Every row gives one point. Each copy is the shape, with its points in the same order, turned, moved and blurred by noise. Is it also mirrored, or only turned?
(in the rows, 128 means zero)

Shape:
[[ 38 139]
 [ 74  85]
 [171 141]
 [137 126]
 [144  78]
 [135 122]
 [114 120]
 [142  83]]
Copy 1, 8 rows:
[[ 61  81]
 [127  68]
 [150 179]
 [140 145]
 [178 117]
 [139 132]
 [127 126]
 [175 116]]
Copy 1 is: only turned
Copy 2 (8 x 2):
[[ 65 175]
 [ 80 115]
 [197 129]
 [153 129]
 [149  87]
 [152 126]
 [133 131]
 [147  83]]
Copy 2 is: only turned
Copy 3 (8 x 2):
[[ 90 207]
 [ 63 143]
 [156  86]
 [127 107]
 [ 78  86]
 [121 109]
 [113 124]
 [ 86  83]]
Copy 3 is: only turned

Shape:
[[174 101  92]
 [177  95 154]
 [106 153  91]
 [103  92 192]
 [144 116 168]
 [126  98 155]
 [101 193 151]]
Copy 1, 7 rows:
[[200 114 127]
 [170 162 150]
 [129 108  69]
 [ 90 172 161]
 [139 177 141]
 [127 150 149]
 [ 97 179  53]]
Copy 1 is: only turned
Copy 2, 7 rows:
[[128 153  74]
 [158 105  97]
 [ 98 182 147]
 [119  67 160]
 [149 103 136]
 [120 101 132]
 [140 167 203]]
Copy 2 is: only turned
Copy 3, 7 rows:
[[ 91 125 185]
 [153 146 187]
 [ 66 135 101]
 [189 119 118]
 [151 150 150]
 [151 122 141]
 [113 185  76]]
Copy 3 is: mirrored
Copy 4:
[[185 156 109]
 [185 100  89]
 [103 160 130]
 [136  51 134]
 [146  84  96]
 [149  91 123]
 [ 63 117  84]]
Copy 4 is: mirrored

Shape (8 x 4):
[[142 177 119 163]
 [129 126 194 166]
 [ 99 101 143 140]
 [136  90 120 193]
 [149 177 152 126]
 [152  34 169 129]
 [134 165 109 127]
 [133 176 145 151]]
Copy 1:
[[139 168 129 167]
 [ 83  95 135 182]
 [ 87 115  93 129]
 [136  95  70 160]
 [119 154 171 154]
 [108  37 102 109]
 [128 173 133 128]
 [111 164 145 172]]
Copy 1 is: only turned
Copy 2 (8 x 4):
[[131 158 104 172]
 [120  64  91 173]
 [128  89 112 106]
 [ 64 115  99 122]
 [158 127 128 187]
 [ 80  34 160 110]
 [150 153 129 146]
 [144 133 102 178]]
Copy 2 is: mirrored
Copy 3, 8 rows:
[[173  88 128 139]
 [161 155 186 188]
 [105 147 138 167]
 [127 108 116 219]
 [166  94 182 129]
 [ 64 137 196 223]
 [137 101 139 126]
 [173 114 157 135]]
Copy 3 is: only turned
Copy 4, 8 rows:
[[139 153 180  87]
 [191 132 157 148]
 [133 120 119 148]
 [164 174  98 108]
 [147 104 189  96]
 [194  91  58 148]
 [120 122 165  80]
 [145 133 192 108]]
Copy 4 is: only turned

Shape (10 x 4):
[[138  64 104 209]
 [146 117 125 122]
 [149  99 118 145]
 [117 142 159 143]
 [142  49  95 172]
 [110 135 201  85]
 [126  98 144 148]
 [ 85 123 136 120]
 [129 105 190  70]
 [100 132 146  96]]
Copy 1:
[[132 105 243 137]
 [126 128 142 138]
 [125 125 166 144]
 [ 67 127 152 115]
 [153  89 215 148]
 [ 48 101  86 138]
 [ 96  99 168 136]
 [ 89 102 138  96]
 [ 68  91  90 162]
 [ 86 106 109 107]]
Copy 1 is: mirrored
Copy 2 (10 x 4):
[[127  44 141 175]
 [151 125 106 124]
 [149 102 112 142]
 [126 139 149 108]
 [142  43 107 159]
 [159 155 138  46]
 [140  98 133 117]
 [106 122 113  87]
 [183 137 114  49]
 [127 143 106  77]]
Copy 2 is: only turned
Copy 3 (10 x 4):
[[199 213 139 180]
 [148 119 158 147]
 [159 153 154 162]
 [103 145 144 142]
 [212 176 140 186]
 [ 65  95 146 173]
 [146 152 144 176]
 [115 123 105 158]
 [ 91  91 161 194]
 [114 102 120 153]]
Copy 3 is: only turned

Shape (12 x 6):
[[119 161 155 157 137 154]
 [109 139 105 114 122 104]
 [169 156 133 161 193 162]
 [ 97 124 177 133 177 157]
 [109 164 179  64 136  88]
 [113  71 119 142  87 143]
 [189 170 109  68 114 140]
 [170  82 166 134  77 107]
 [122  79  99 161  79  88]
 [163 105 129 164  87 144]
 [184 128 109 115 113  98]
 [ 71 138 185  67 181 162]]
Copy 1, 12 rows:
[[148  99 132  96 145 121]
 [118 128  93 147 137 134]
 [196 126 143  86 111 139]
 [126 140 148  53 137 158]
 [104  83  96 118 157 201]
 [ 69 127 143 130  96  86]
 [144  70 152 191 119 166]
 [ 85  60 124 120  63 118]
 [ 87 119  83 141  73  70]
 [123  96 139 125  80  83]
 [134  87  99 153  77 145]
 [100 149 164  81 177 204]]
Copy 1 is: mirrored
Copy 2:
[[120 137  98 113  92  98]
 [ 84 119 145 126 143 125]
 [139 134  92  97  60 163]
 [141 172  70 134 127 121]
 [ 50 163 101 193 126 125]
 [161 127 177 140 150  93]
 [ 85  73 135 184  75 163]
 [138 164 202 178  94 101]
 [114 139 218 115 146 100]
 [153 124 180 135  85  99]
 [ 97 122 186 150  85 154]
 [115 155  39 179 160 130]]
Copy 2 is: only turned
Copy 3, 12 rows:
[[132 185 135 135  84 122]
 [130 104 152 148 151 134]
 [ 71 167 131 146  63 140]
 [150 180  82 151  88 163]
 [137 159 137  86 176 198]
 [144 125  92 154 145  67]
 [ 57 176 164 148 184 151]
 [ 99 143  75  85 161  76]
 [124  80 121 118 150  53]
 [104 150 114 133 134  73]
 [ 65 123 135 108 164 116]
 [162 190 100 160 120 212]]
Copy 3 is: mirrored
Copy 4, 12 rows:
[[148 171 110 140 133 101]
 [122 132  93 109 128 165]
 [187 180 156 103 162 101]
 [148 122 124 116 113  65]
 [145  84  42 118 159 118]
 [ 87 119 160 163 108 154]
 [110 148 104 105 227 155]
 [134  92 144 199 161 160]
 [117 120 144 165  95 206]
 [122 153 160 182 146 153]
 [142 128 133 133 181 185]
 [118  90  79  82 132  43]]
Copy 4 is: mirrored
